Every row gives one point. Examples show where two turns around zero, p and q, send a point. Where does a point land after both, in the order given? Backwards means that the second turn is done in reverse. Each puzzle has new turns, and all numbers are rounded.

Turn p:
18; -26; 9 => -16; -25; 14
-41; 18; -9 => 0; 43; -15
60; -15; 54 => 13; -53; 62
-34; -1; -27 => -16; 27; -30
-3; 24; -26 => 19; 8; -29
Turn q:
-30; 6; 45 => -26; 0; 48
10; -3; 39 => 4; -24; 32
3; 21; -20 => 15; 23; -10
17; -24; -64 => 7; 2; -70
Where do these land?
q, then p: 21; -32; 76 => -61; -14; 57
p, then q: 31; 0; 20 => -4; -36; 8
q, then p backwards: -20; -5; -60 => -41; 5; -48
p, then q: -11; 10; -25 => 11; 18; -21
p, then q: -33; 22; -17 => 26; 34; -7
q, then p: 12; 5; 6 => 1; -12; 7

Turn p:
-14; 15; -2; -34 => 23; -4; 5; -32
-3; -17; 53; 13 => 11; -14; 38; 39
43; -25; -35; -46 => 22; -32; -65; -9
-19; -7; -33; -14 => -16; -13; -12; -33
-34; 19; 2; 41 => -34; 28; 35; -4
10; 12; 14; -37 => 41; -5; -3; -10
16; 2; 2; 76 => -46; 38; 3; 49
Turn q:
34; 46; 14; -27 => 3; 49; 16; -39
3; -15; -62; 22 => 53; -11; -15; 37
37; -22; 14; 18 => -2; 1; 44; 20
-26; 1; 6; 17 => -19; -6; -20; 14
-35; 25; 49; -14 => -55; 7; -21; -30
-17; -38; 30; 18 => -35; -35; 12; 19
4; 3; -51; -35 => 55; -6; -16; -23
Where do these land?
q, then p backwards: 0; -57; -10; -2 => -11; -43; 31; -22
p, then q: -8; 5; 6; -33 => 10; -4; 28; -17
p, then q backwards: -41; 21; 22; 25 => 45; 0; 34; 0
p, then q: 32; 21; -49; -38 => 68; 8; -8; -22
q, then p: 17; 8; 31; 48 => -20; 32; 47; 3

Turn p:
-24; 8; -27; -55; -11; 19 => 10; 15; -11; -66; -9; -3
-41; -7; -17; 42; -4; -19 => -43; -16; 36; 6; -18; -21
43; -1; 25; 40; -28; -7 => 19; -13; -16; 61; -7; -19
-63; -31; -20; -13; 18; 26 => -21; -25; 35; -55; -21; 26
2; 34; -3; 45; -4; -9 => -37; 8; -12; 36; -12; -16
32; -20; 36; -10; 1; 31 => 44; -13; -17; 17; -2; 34
-31; -19; -63; -21; 31; 12 => -35; -27; 6; -66; 21; 4
55; 33; 50; -48; 16; -11 => 50; 59; -31; 22; 36; 26
28; 3; 19; 20; -19; -44 => 14; 12; 10; 46; 15; -32
Turn q:
5; 21; -15; -39; -69; 19 => -21; 78; 1; 18; -22; 8
-16; 3; 43; 27; 18; 21 => 45; -27; 14; 10; -3; 24
6; -17; -41; -48; -36; 33 => -37; 48; -35; -10; -39; 11
4; -2; 35; 33; 30; -4 => 38; -38; 17; -1; 7; -6
-12; 4; 30; 25; 44; -59 => 2; -57; 43; -6; 42; -13
4; -17; -8; 52; -1; -36 => -3; -37; -1; 34; 15; -40
-24; 17; -51; -33; -24; 30 => -33; 46; -41; 3; 3; 34
38; 23; -28; -33; 9; 28 => 7; 43; -30; -44; 2; -6
-6; -32; 34; 14; 28; -31 => 1; -55; 32; -6; -6; -9
Where do these land?
p, then q: 28; 7; -54; 48; -3; -19 => -45; -59; -4; 18; 23; -1
p, then q: -52; -31; 1; -9; 50; 6 => 23; 0; 19; -18; -42; 57
p, then q: 11; -13; 23; -10; -71; -3 => -4; 24; 22; 10; -4; -69
p, then q backwards: 27; -18; -24; 6; 13; 17 => -15; -6; -17; 20; 34; -3
q, then p: 35; 15; 16; 54; 25; 10 => 17; -16; -11; 27; 61; -14
p, then q: -30; 23; 30; -76; -8; -34 => 34; 61; 39; -42; 34; 3
p, then q: -21; 17; 6; -12; -6; 23 => -7; 35; -2; 7; -6; 11

Turn p:
-24; -10; -57; 32; -72; 39; -28; -10 => -35; 25; -26; 30; -20; 36; -84; -16
38; 8; -8; -2; 9; -34; 26; -12 => 11; 21; -33; -2; 13; -17; 38; 0
30; 7; 28; -38; 27; -17; -42; -5 => 39; 15; 23; -36; -33; -22; 22; 19
-58; -25; 26; 38; 15; -16; -59; 1 => 4; -26; 54; 28; -16; -54; -50; -4
7; -17; 35; 0; 12; -3; 38; 60 => 3; -56; -6; 0; 29; 4; 25; 45
-18; -29; 29; -35; 48; 0; 52; 10 => 0; -52; 15; -45; 44; -8; 36; -10
29; -16; -49; 37; -37; 44; 3; -35 => 16; 36; -45; 22; 13; 43; -49; -31
15; 5; 7; -34; -20; -26; 44; 10 => -21; -15; -40; -21; -4; 1; 42; 8
2; 39; 32; -12; 3; 12; 42; -11 => -4; -17; 5; 7; -5; 29; 56; -20
-21; 40; -44; 15; 16; 1; -76; -8 => -13; 70; 54; 18; -21; -13; -35; 7
Turn q:
-40; -6; 39; -52; 8; 39; 29; 49 => -43; 70; 23; -27; 41; 32; 0; -3
26; 55; -25; 24; -51; -49; -9; 1 => 62; 7; -19; -5; -60; -37; 3; 29
-38; -48; -36; 28; 36; -34; 64; 23 => -55; 13; -64; 20; 34; -56; 22; -22
-1; 38; -38; 40; 44; 30; 0; -51 => 40; -31; -50; 44; 4; 39; -8; -35
45; 22; -38; -17; 40; -35; 3; -21 => 54; -32; -19; -23; 17; -30; -1; -38
7; -17; 41; -43; 9; -6; 0; 13 => -15; 13; 49; -28; 19; -4; 7; -13
23; -6; 1; 13; 0; 27; -6; 32 => 7; -2; 4; 4; 30; 9; 6; 38
-15; 1; -29; -13; 9; -9; -25; -34 => 2; -24; -12; -4; -17; 1; -37; -27
-19; -33; 39; -7; 7; -37; -12; 43 => -34; 27; 44; 9; 16; -47; -6; 6
32; 30; 33; 17; -56; 26; -20; -42 => 31; -21; 30; 3; -58; 47; 24; 27
-19; -35; 13; 10; -47; 50; -23; -13 => -47; -18; 13; 6; -25; 47; -9; 40
Where do these land?
p, then q backwards: -72; 21; -3; 8; 10; 56; -39; -22 => -36; -7; 60; -37; 16; 5; -57; -32
q, then p backwards: 43; 58; -20; 56; -38; 15; 8; 7 => 86; 10; 42; 13; -14; -4; -12; 26
p, then q: -37; -38; 4; -27; -44; -13; -5; -45 => -27; -34; 0; -28; -57; -4; -39; -15
q, then p backwards: -2; 31; 6; 35; -28; -14; -18; 25 => 30; 16; 7; 23; -5; -16; -43; 17
q, then p: -31; 3; 6; -40; 38; 37; -54; -10 => 49; 5; 60; -7; -31; 8; -32; -18
p, then q backwards: -3; -46; -7; 18; -7; -35; 0; -36 => -12; 3; -42; -3; 31; -47; 1; -1
p, then q: 23; 2; -26; -43; 45; -2; 5; 29 => 15; 46; 11; -33; 44; 1; 0; -23
p, then q: 55; 3; 31; -1; 13; -44; 56; 8 => -1; -5; -62; -27; 36; -36; 45; -9
p, then q: 12; -10; 22; 37; -35; 28; -3; 13 => -5; -36; -8; 21; 10; 9; -4; 48
p, then q: 13; -25; -13; -43; 48; -29; 50; 32 => -15; 27; -13; -38; 59; -29; -1; -51

Turn p:
2; 6; -36; -51; 52; -8; 40; 27; -17; -6; 10 => 8; 16; -3; 2; 87; 27; -7; 23; 11; -13; 4
9; 19; 63; -9; -1; -42; 15; 14; 26; -11; 25 => -3; 19; 23; 33; 6; -46; 28; -4; 18; 17; 50
55; -27; -13; 22; -7; 43; -18; -22; -15; 25; 15 => 35; -43; 15; 3; -35; 26; 3; -9; 11; -45; -27
-71; -27; 10; 14; -7; -11; -11; -32; 17; 39; 6 => -32; -30; -21; -23; -16; -6; -22; -38; 29; 57; -3
8; 15; -41; -14; 23; 31; 27; -38; -35; -16; -6 => 19; 13; -21; -26; 29; 54; 17; -19; -16; -28; -15
38; -21; -32; -15; -48; -32; 13; -65; 20; -9; -59 => 23; -12; -12; -48; -4; -36; 73; 4; -25; 10; -66
-18; 17; 23; -13; -2; 24; -17; -1; 4; -28; 26 => -17; 32; 25; -9; -11; 3; -14; -25; 3; -12; 24
-5; -13; -10; 70; 12; -19; -2; 10; 22; 15; -46 => -11; -11; -59; 37; -37; -9; 1; 26; 0; 22; -31
-17; 10; 30; 30; -27; -3; 19; 17; -43; 3; 9 => -18; -26; -2; 19; -14; 12; 3; -6; -39; 10; 46
45; -37; -4; -2; 18; 4; -27; 20; -25; -24; -2 => 12; -7; 28; 39; 11; -4; -13; 0; -18; -39; -38
-66; 60; -9; 17; -4; -37; -26; 33; 1; -6; 9 => -17; 33; -43; -12; -2; -31; -56; 7; -22; 28; 53
-23; -8; -20; -20; -9; 9; 11; 26; 56; 1; 0 => -36; 13; 4; -29; 5; -12; -7; 39; 37; 5; -6
-9; 12; 36; -47; 13; 17; -46; -15; -30; 5; -24 => 31; 30; 49; -4; -1; 18; -25; -30; -21; 36; -11
51; -5; 4; 17; -12; 24; 21; 27; 20; 10; 37 => 5; -24; 18; 17; -18; 3; 18; 32; 30; -49; 22
Turn q:
-32; -22; -41; -10; 14; 56; -20; 12; 5; 30; 33 => 53; 9; -6; -53; -32; 43; -15; 10; 0; -5; -14
-12; -6; 2; -3; -14; 33; 4; 41; -37; 42; 41 => 61; 13; -14; -20; -47; -24; -14; 4; -9; -1; 22
28; 15; 15; 24; -14; 3; -3; 1; 15; -9; -63 => -37; 2; 15; 47; 1; -10; -19; -6; -20; 6; -39
-3; -22; 17; -10; 4; -31; 65; -21; -2; -44; -45 => -50; 6; -8; 36; 22; -1; 67; 27; -27; 9; 6
2; 1; -3; -23; -10; -11; -47; 12; -21; -15; -22 => -42; 3; -5; -26; -9; -16; -30; -5; -5; -24; 1
-44; -9; -47; 33; -11; -10; -4; 23; 10; 18; 58 => 42; -8; -6; -6; -44; 37; 1; 9; 61; -14; 26
53; 27; -4; -24; 2; -16; 11; 7; 24; -20; -14 => -14; 32; 1; 24; 49; -17; -1; -17; 3; -26; -18
-14; -6; 0; 17; -9; 61; -25; 10; -27; -13; 66 => 57; -12; 53; -45; -34; -1; -9; 4; -6; -19; 21
-40; 4; 21; 4; 31; 19; -17; 37; 15; 16; 44 => 48; -6; 0; -15; 1; 22; -42; 33; 3; 7; 39
44; 9; 1; 15; 38; -30; -4; -19; -14; 1; -29 => -26; -19; -15; 26; 29; 4; -1; -51; -23; -4; 0
19; -36; 22; -8; -27; -44; 4; -49; 30; 6; -25 => -38; -42; -24; 9; 29; -26; 32; 11; 22; 16; -41
0; 43; 18; -15; -5; -32; 38; -54; 2; -12; -45 => -56; 22; 7; 23; 35; -13; 33; -18; 2; 55; -2
Where do these land?
p, then q: 2; 44; 2; -9; -2; 0; 7; -5; 26; 34; -19 => 35; 32; -18; 9; 11; -22; -13; -9; 18; -12; -16
q, then p: 13; 12; -1; 48; -59; -9; -70; -8; -16; -1; 10 => -31; -4; 29; -11; -35; -70; 15; -32; 4; 36; -31
p, then q backwards: 3; 0; 52; -20; 14; 20; -1; 36; 25; 17; 19 => -31; 45; 7; 33; -23; -8; 6; 7; 18; -29; 16
p, then q: -27; -57; -6; 8; 37; -22; 56; 17; 4; -23; -24 => 0; 0; -19; 24; -30; 82; -1; 14; -21; 33; 14
p, then q backwards: 13; -42; -39; -23; 2; -14; 57; 6; 46; -4; -15 => 3; -40; 4; -39; -27; -29; 11; -39; 53; -26; -1
q, then p: -21; 13; 13; 1; -55; 26; -18; -30; -29; -8; 12 => 1; -14; 38; -11; 4; -37; 21; 2; 2; 51; 24
q, then p: -13; 41; 42; -9; 14; -20; -1; 4; 21; 3; -13 => 18; -4; -20; 22; -7; -3; -49; -7; 29; 13; 13
q, then p: -11; 17; 0; -5; -6; 6; -76; -37; -4; -13; 29 => -3; 19; 60; -14; 9; -22; -9; -32; 33; 33; -24
q, then p: 42; -26; -2; 3; 30; 9; 42; -11; -4; -25; -25 => -11; -3; -30; 28; 19; 49; 25; -15; -33; -7; 0
p, then q: -20; 27; -6; 34; -6; 40; -49; -12; -6; 30; 10 => -5; -1; 26; -43; -18; -34; -15; -7; 29; -18; -45
p, then q backwards: 4; -16; -32; -28; 20; -2; 29; 46; -16; -30; -26 => 10; -10; 19; -30; 25; 6; 10; 7; 50; -39; -30
q, then p: 14; -56; -10; -34; 34; -33; 51; 12; -25; 22; -21 => -7; -22; -54; -25; 53; 35; 3; 19; -26; -45; -4
q, then p backwards: 0; 42; -12; 34; -25; -1; -26; -17; -22; -2; 63 => 8; 2; 41; -27; -8; 13; -29; -29; 17; 31; 59

Turn p:
1; 56; -16; -15; -4; -14; -33; -8; 6; -9; 76; 10 => 49; 50; -25; 18; 27; -22; 3; -33; -40; -12; 21; 27
-16; -8; 13; 14; -9; 29; 8; -5; 22; 13; -1; 18 => -20; -18; -28; 8; 15; -5; -2; 18; 16; -11; 11; 2
4; -30; -18; -17; 18; -15; -3; 17; -30; 16; 16; -21 => 14; 3; 33; -5; 9; 36; -17; -14; -12; 13; 10; -25
14; 32; 4; -23; 31; -17; 3; -17; 18; 0; 48; 6 => 40; 14; -25; 0; 16; 1; 39; -28; -21; 12; 19; 9
-7; -5; 9; 10; 7; 16; 1; 20; 20; -32; -9; 9 => -9; -18; 9; -20; 13; -16; 12; 6; 11; -26; -3; 14
25; -5; 5; -8; -3; 11; -25; -7; -51; -4; 14; -34 => 35; 23; 38; 32; -14; 27; -13; 0; 12; -5; -4; 1
0; 10; 10; -9; -13; 15; 3; 20; 2; 6; -33; 15 => -16; -7; -4; -18; -21; -2; -9; 29; 3; -1; 7; 20
-13; -12; 24; -4; -19; -1; 3; 14; 19; -8; -12; -25 => -24; 15; 14; -12; -4; -12; 11; 12; 24; -10; 14; -15
26; -11; -1; 14; -25; -12; 20; 1; 7; -2; -15; 29 => -19; -33; -1; 8; -26; -25; -8; -11; -2; 11; 8; 7
18; -22; -44; -30; 4; -1; 14; -10; -39; -1; 2; -45 => 34; 6; 23; -5; -32; 38; -23; -24; -2; -6; -11; -46
-15; 7; 4; 45; 5; 2; 13; 3; 3; 17; -33; -2 => -31; -17; -3; 10; 3; -9; 7; 37; -11; 6; -28; -12
-19; -19; 5; 17; 11; 3; -20; -9; 33; 10; -44; 3 => -22; -11; -9; -21; 21; -16; -4; 27; 31; 23; -26; -7
-20; 7; 6; 6; -4; -16; 15; -20; -8; -5; -9; 36 => -32; -5; -23; 6; -5; 4; 5; -19; -9; 7; -17; 22
Turn q:
-26; 22; -6; 17; 34; 20; -14; -32; -18; 3; 2; -42 => -23; 16; -22; 30; -1; -8; -8; -36; -6; -19; -20; -44
-13; 13; -3; -3; -10; 9; 5; 19; 16; 22; 19; 18 => -1; 13; 8; -20; 3; 37; -13; -1; -6; 8; -2; 10
26; -8; 20; 11; -20; 3; 14; 17; 26; -1; 18; 2 => 29; -2; 15; -28; -6; 19; 21; 9; 2; -6; 19; -3
-35; -17; 31; -21; 20; -24; -22; -13; -30; -41; 10; -25 => -30; -17; 22; 27; 15; -40; -18; 25; -23; -38; -1; -28
2; -11; -4; 13; -10; -27; 40; 17; 11; 6; -9; 12 => -10; -1; -1; -16; 7; 14; 32; 29; 17; 22; 6; 8
28; -4; -5; 4; -15; -31; -5; -5; 19; 26; 10; 22 => 6; -18; -21; -17; -13; 19; 0; 9; 1; 15; 39; 18
7; -16; 15; 9; -8; -5; 0; 21; 32; 19; -24; 38 => 7; -32; 14; -18; 7; 30; 6; 0; 31; 11; 8; 30
0; 24; -32; 4; 31; 15; -24; 14; -28; -11; 4; -23 => 15; 26; -17; 52; 3; -1; -17; -6; -11; 0; -21; -14
13; -30; -1; -13; 9; 6; 21; -8; 10; 0; 10; 28 => 11; -7; -2; -28; 35; -11; 5; -2; 0; 11; 14; 13
5; 39; 10; -2; 24; 23; -9; -12; -46; -1; -12; -25 => 0; 16; 9; 36; -19; -25; -19; -28; -2; 17; -16; -39
19; -30; -12; 0; -28; 5; 4; 18; 24; 26; -14; -1 => 24; -25; -16; -29; -10; 18; 19; 7; 3; 7; -16; 24
-31; -18; 12; -1; -21; -4; -10; -23; -43; -30; 8; 3 => -34; -4; 26; 14; 0; -36; 9; -1; -39; -16; -1; 10
14; 4; -10; -30; -24; -6; 21; 9; 37; 20; -12; 11 => 11; 2; -11; -46; -13; 10; -10; 19; 23; 15; -4; 22
-10; 34; -14; 11; 17; 17; -20; -23; -10; -39; -9; -18 => -6; 35; -4; 40; -8; -24; -8; -23; 12; -28; -6; -8
Where do these land?
p, then q backwards: -9; 4; -11; -18; -11; 9; -11; 1; 5; 38; -27; -27 => 7; 31; -4; -28; 5; -22; 21; 16; 9; 12; 12; -19
q, then p: -33; 10; -18; -19; 8; -4; -5; 9; 6; -53; 0; 3 => -10; 6; 15; -21; 18; -25; 24; 9; -22; -6; -22; 39
q, then p: 11; -21; 15; 10; 24; -2; 11; 43; 11; -3; 7; 36 => 22; -39; 5; 1; 24; 19; 28; 21; 9; 6; 25; 6
q, then p: 2; -8; 32; 20; 7; -24; -23; 0; 19; -10; 6; 50 => 2; -18; -5; 19; 49; 7; 17; -22; 19; -17; 27; 15
p, then q backwards: 1; 8; -11; 32; 11; 3; 3; 6; 24; 3; -1; 35 => -3; -46; -11; -16; 7; -11; -8; -14; -16; 4; -7; 2
p, then q backwards: -2; 8; 18; -5; -10; 25; 3; 7; -2; 22; -8; -24 => 5; 17; 0; 2; -1; -33; 6; 18; 13; -13; 8; -13
q, then p backwards: 1; -9; -38; -2; 19; -13; 3; 2; 4; -21; 3; -19 => -18; 28; 4; 16; -3; 23; -10; -19; 17; 11; 11; -4
q, then p: 8; 13; 12; 29; 16; 13; -13; 1; -24; -11; 28; 24 => 13; 0; -4; 51; 13; 10; 26; 2; -3; -4; -7; 4
p, then q: 2; -22; -1; -7; -19; 10; -20; -9; -16; 30; -20; -53 => 26; -3; 6; 1; -42; 39; -7; -3; 13; -28; -18; -23
q, then p backwards: 9; -10; -1; -12; -13; 26; 19; -28; 11; 2; -18; -56 => -2; 18; -31; -3; -1; -3; 21; -26; 36; -33; -25; -21
q, then p: -15; 20; -12; -2; 4; -32; 12; 5; 17; -28; 47; -3 => 20; 22; 12; -10; 16; 1; 12; 10; -38; -42; 7; 20
q, then p backwards: 17; 25; 19; 3; 30; -31; 0; 8; -5; -11; -10; 37 => 20; -37; 32; 0; -20; 5; -23; 8; 2; 29; 12; -3
q, then p: 32; 8; 1; -6; -14; 0; -11; 6; 0; -9; 19; 43 => 20; -6; -7; 30; 9; 1; 0; -12; -8; 12; 32; 31
p, then q backwards: -19; -14; -2; -34; -14; 16; 10; -51; -27; 37; 0; -18 => 1; 55; -23; 21; 26; -9; -8; 15; 23; 36; 0; -21
p, then q: -6; -11; -4; 9; -37; 3; 21; -2; -23; 15; -27; -27 => -9; -1; 17; 6; -35; 19; 12; 4; -10; -34; -29; 2
